Rows are points. Each copy is the shape, with its points in the same order, turned, moved and blurred by noise. Say if it was mirrored as well.
In the rows, zero is written as 128.

Shape, 8 rows:
[[156 138  22]
 [111 105 144]
 [ 83 135 145]
 [ 98 126 100]
 [118 113 147]
 [101 127 186]
 [132 126 141]
 [100 164 158]]
Copy 1, 8 rows:
[[206 195 112]
 [119  96 135]
 [130 100 180]
 [160 119 156]
 [120 103 133]
 [ 82  81 166]
 [117 120 129]
 [ 97 127 178]]
Copy 1 is: mirrored
Copy 2 (8 x 3):
[[200  71 200]
 [ 96 112 111]
 [ 74 120 140]
 [114  81 153]
 [109 116 121]
 [ 66 151 112]
 [121 122 128]
 [ 79 147 156]]
Copy 2 is: mirrored
Copy 3 (8 x 3):
[[127 197  50]
 [118 101 144]
 [ 88 106 155]
 [ 97 126 113]
 [126 106 147]
 [111  92 190]
 [135 128 148]
 [ 95 127 187]]
Copy 3 is: only turned

Shape (10 x 4):
[[116 105 153 166]
 [ 82 111 169  92]
 [131 106  94 140]
 [130  91 114 140]
 [180 231 154  85]
 [101 120 179 128]
 [130 148 120 126]
 [ 90 128 135 165]
 [203 155 123 107]
 [ 73 134 125 152]]
Copy 1:
[[ 80 116 135 147]
 [112 111  91  83]
 [122 156 108 176]
 [110 133 104 172]
 [221 132 199  96]
 [ 96 103 128 103]
 [138 151 138 137]
 [ 78 152 139 134]
 [195 117 159 166]
 [ 82 169 122 117]]
Copy 1 is: only turned
Copy 2, 10 rows:
[[152 107 146 162]
 [135  91 201 112]
 [127  79 104 121]
 [147  82 121 125]
 [127 213 146  41]
 [154 116 188 134]
 [119 125 131 103]
 [116 111 149 162]
 [164 160  98  69]
 [ 95 106 161 149]]
Copy 2 is: only turned

Shape (10 x 6):
[[140  82 149 130 137 135]
 [168 203 114  78 108  61]
 [ 97 142 146 134 165 156]
 [148 200 133  81 130  83]
 [158  87 141 147 132 120]
 [110 178 123 178 132 154]
 [ 86 138 156 152 117 123]
 [102 112  82 134 109 155]
 [147 181 113  93 147  26]
 [121 119 114 154 155 140]]
Copy 1:
[[145 118 116  92 112 171]
 [ 73 149 176 175 101  78]
 [110 118  81 116 172 153]
 [ 67 140 157 151 126  95]
 [163 129 130 111 109 176]
 [115 137  79 179 165 169]
 [111 165  74 124 131 158]
 [153 101  59 150 107 134]
 [106 177 177 149 130  64]
 [155 117  93 134 152 153]]
Copy 1 is: mirrored
Copy 2:
[[143 156 146 113 163  95]
 [155 126 217  93  77 195]
 [109 170  96 103 119 132]
 [139 142 189  77  81 190]
 [138 128 149 124 153  88]
 [ 72 147 115 156 100 146]
 [ 99 188 147 118 109 101]
 [164 161 120 177 105 117]
 [153 101 203  62  52 153]
 [119 137 108 134 121 113]]
Copy 2 is: mirrored
Copy 3 (10 x 6):
[[126  99 166 137 144 150]
 [158 178  89 129  66  60]
 [ 70 106 124 103 152 123]
 [136 160 103 119  93  58]
 [131  93 152 156 118 158]
 [ 50 128 105  97  96 156]
 [ 83  91 148  89  98 127]
 [123 137 131  79 136 182]
 [170 119  66 119  87  60]
 [106 103 114 123 130 160]]
Copy 3 is: only turned

Shape (12 x 8):
[[110 122 183  79 138 188  94 145]
 [164  79 102 186 135 135  83 141]
 [104  99  89 182 127  79 101 174]
 [116  80 158 118  77 100 107 117]
 [ 91 128 178 179 132 165 187 132]
 [127 173 135 113  91 119 168 156]
 [164 156  85  83 117 117 129 173]
 [127 113  91  85 140  89 153 112]
 [ 97 117  99 172  67  95  85 169]
 [168 176  87 133  97 143 111 109]
 [136  65 104  84 123 160  98 121]
 [133 105 138 128 152 146 115 118]]
Copy 1:
[[105  94 145 127 160 199 104 165]
 [ 84 149  84 210 155  95  92 128]
 [ 73 125  99 153 131  41  70 124]
 [ 88  89 188 171 129 104 120 131]
 [120 187 154 102 149 116 149 181]
 [153  99 124 113  91 101 145 155]
 [140  62  66 141 103 118 131 122]
 [121  80 117 122 145  93 148  70]
 [ 78 118 126 161  75  64  62 133]
 [166 128  99 174  89 131 115  99]
 [ 65  95 114 174 148 161 132  95]
 [109 126 124 151 171 133 117 127]]
Copy 1 is: only turned
Copy 2:
[[ 77  74 144 102 177  77 117 138]
 [183 112 121 150 107 115 177 177]
 [203 169 108 103 112  79 154 149]
 [146 102 142 114  81  78  83 127]
 [ 48 170 134 123  96  59 158 164]
 [ 86 178 106  95 129 126  82 156]
 [137 140  82  96 160 167  98 139]
 [134 144  94 131 122 134 105  75]
 [195 165 149  79 109  93 120 171]
 [134 155 142 153 145 176 102 166]
 [137  68 147 117 125 132 140 103]
 [117 109 125 149 135  98 142 129]]
Copy 2 is: mirrored
Copy 3:
[[140  60 156 137 141 167 100 155]
 [112 140 147 110 173  77  88  57]
 [100 189 105 131 116  89  81  82]
 [150 135 176 109  81 105 123 108]
 [ 35 117 147 131 130 123 165 152]
 [123 179 140 102 138 132 141 189]
 [167 173 108  80 171 124 101 165]
 [165 146  82  82 121 104 154 128]
 [113 209 151 121 106 129  79  87]
 [157 185 155 103 200 138 151 116]
 [160  91 132  69 137 133 109  86]
 [127  98 133 122 150 112 132 110]]
Copy 3 is: mirrored
Copy 4:
[[125  72 149  90 149 197  79 118]
 [140  44  90 123 147  73 137  82]
 [144  79 111 124  93  40 124 135]
 [124  69 140  98  99 143 180 133]
 [134 106 102 189 161 158 119 176]
 [160 148  95  85 138 141 129 175]
 [142 139  96  34 146 103 110 126]
 [ 94 158 130  86 124 105 148 107]
 [161  63  86  98  65  81 135 151]
 [172 130  53  80 132 133 134  86]
 [ 74  69 115  71 134 138 126  82]
 [121  92 126 123 148 134 119  93]]
Copy 4 is: only turned
